Each row is a point. To make a cloud, some directions were put in groups of two or more. Within a group, all points are equally far from the middle, so they leave a hole (a ring in 2 directions, a hollow ball in 3). The other directions are filled evenly. Then the cloud was stretched, turned, moved and blurred a little. How many holes are there, and how many directions does each take, smallest first?

Cloud:
[[ 0.07 -0.01 -0.49]
 [ 0.25 -0.06  0.17]
 [-0.13 -0.02 -0.33]
 [-0.34  0.26 -0.23]
 [-0.39  0.05  0.53]
 [-0.41  0.21  0.18]
 [ 0.24 -0.28  0.08]
 [-0.14  0.38  0.05]
 [-0.20 -0.23 -0.18]
 [-0.41 -0.41  0.01]
 [ 0.10  0.28 -0.15]
 [-0.38 -0.35 -0.12]
 [-0.44 -0.04  0.10]
 [-0.07  0.14  0.20]
 [-0.26 -0.07  0.22]
 [ 0.28 -0.48  0.03]
 [ 0.21  0.03 -0.39]
 [ 0.06 -0.41 -0.14]
 [ 0.08  0.20 -0.09]
 [ 0.26  0.17  0.40]
 [-0.29  0.07  0.61]
 [ 0.04  0.36 -0.29]]
Holes: 0

Cloud:
[[-0.09 -0.20  0.34  0.15]
 [ 0.30 -0.05  0.21 -0.38]
 [ 0.22 -0.31 -0.09 -0.47]
 [ 0.22 -0.11 -0.27 -0.50]
 [-0.15 -0.38  0.21 -0.15]
 [-0.07 -0.22  0.35  0.16]
 [-0.20  0.17  0.17  0.09]
 [-0.12  0.14 -0.42 -0.39]
 [ 0.24 -0.12 -0.37 -0.47]
 [ 0.03  0.18 -0.44  0.28]
 [-0.25 -0.40 -0.27 -0.06]
 [-0.29  0.16 -0.06 -0.24]
 [-0.33  0.10  0.01 -0.15]
 [-0.10  0.31  0.08 -0.14]
 [-0.05 -0.24  0.37  0.12]
 [ 0.20 -0.31  0.35 -0.21]
 [-0.06 -0.51 -0.28 -0.08]
 [ 0.36  0.16 -0.53 -0.05]
 [-0.22 -0.03  0.25  0.12]
 [ 0.04 -0.34  0.39 -0.04]
 [ 0.17 -0.25  0.11  0.40]
 [ 0.20 -0.30  0.08 -0.45]
 [ 0.48  0.19 -0.32  0.05]
 [-0.05  0.12 -0.60 -0.22]
 [-0.21  0.25  0.07 -0.14]
 [ 0.36  0.17 -0.54 -0.04]
 [ 0.17 -0.42 -0.05 -0.39]
 [ 0.15  0.25 -0.52  0.12]
 [-0.38 -0.14 -0.06 -0.15]
 [ 0.32  0.34  0.05 -0.02]]
Holes: 2 (2, 2)

Cloud (50 x 6):
[[-0.51  0.13 -0.01  0.04  0.07  0.15]
 [ 0.28  0.05  0.00  0.02 -0.36  0.52]
 [-0.20  0.24 -0.16  0.77  0.06  0.32]
 [ 0.34 -0.60 -0.33  0.13 -0.21  0.08]
 [-0.42 -0.14 -0.38 -0.11  0.18 -0.46]
 [-0.02  0.37  0.34  0.17 -0.03 -0.37]
 [-0.39 -0.06  0.14 -0.09  0.30  0.29]
 [-0.05 -0.59  0.21  0.48  0.22  0.12]
 [ 0.09  0.22  0.03  0.37  0.22  0.19]
 [-0.22 -0.29 -0.01 -0.32 -0.10 -0.48]
 [ 0.13 -0.01  0.03  0.15 -0.39  0.00]
 [ 0.01  0.33  0.21 -0.03 -0.52 -0.25]
 [-0.17 -0.40  0.30  0.02  0.20 -0.11]
 [-0.33  0.01  0.04 -0.24 -0.02  0.07]
 [-0.25  0.01  0.27  0.37 -0.08  0.47]
 [-0.05  0.50 -0.38  0.05  0.36 -0.03]
 [-0.06 -0.13 -0.56  0.04  0.08  0.38]
 [-0.12 -0.08  0.26  0.35  0.34  0.07]
 [-0.20 -0.39 -0.09 -0.19  0.21  0.37]
 [-0.04 -0.25 -0.34  0.07 -0.54  0.27]
 [-0.03 -0.10  0.07 -0.10  0.24 -0.46]
 [-0.22 -0.27 -0.12  0.06  0.44  0.32]
 [ 0.15  0.15 -0.08 -0.16 -0.02  0.44]
 [-0.23 -0.14  0.74 -0.06  0.21 -0.29]
 [ 0.09 -0.24 -0.14  0.09  0.07 -0.23]
 [ 0.41 -0.16  0.12 -0.01  0.16  0.04]
 [-0.12 -0.33 -0.37  0.26 -0.30 -0.04]
 [-0.45  0.14  0.20  0.27 -0.21 -0.05]
 [-0.29 -0.19 -0.17  0.25  0.25  0.20]
 [-0.57  0.06  0.40 -0.27  0.25 -0.02]
 [-0.09  0.38 -0.50 -0.01  0.33  0.07]
 [ 0.10 -0.62 -0.19  0.14 -0.14 -0.07]
 [ 0.11 -0.13 -0.19 -0.14  0.04  0.14]
 [-0.23  0.17  0.48 -0.07 -0.12 -0.13]
 [-0.27 -0.06 -0.15  0.01  0.55  0.18]
 [-0.41  0.07 -0.26  0.12 -0.08 -0.01]
 [-0.28 -0.41 -0.27  0.72 -0.21 -0.01]
 [ 0.03  0.13 -0.14 -0.04  0.13  0.62]
 [ 0.06 -0.37 -0.57  0.01 -0.19 -0.44]
 [ 0.06 -0.02 -0.07  0.42  0.17 -0.02]
 [-0.13  0.34  0.18 -0.26 -0.18  0.11]
 [ 0.07  0.11 -0.27 -0.05 -0.47  0.34]
 [ 0.07  0.00  0.12 -0.47 -0.17 -0.29]
 [ 0.18  0.05 -0.28  0.16 -0.11  0.38]
 [ 0.12 -0.35  0.46 -0.18  0.16 -0.02]
 [ 0.44  0.00 -0.12  0.39 -0.01  0.11]
 [-0.25 -0.17 -0.25 -0.03 -0.31 -0.25]
 [ 0.08  0.14 -0.08  0.45 -0.19  0.16]
 [ 0.02 -0.41 -0.42  0.26 -0.10 -0.28]
 [-0.26  0.26  0.08  0.31  0.48  0.03]]
Holes: 0
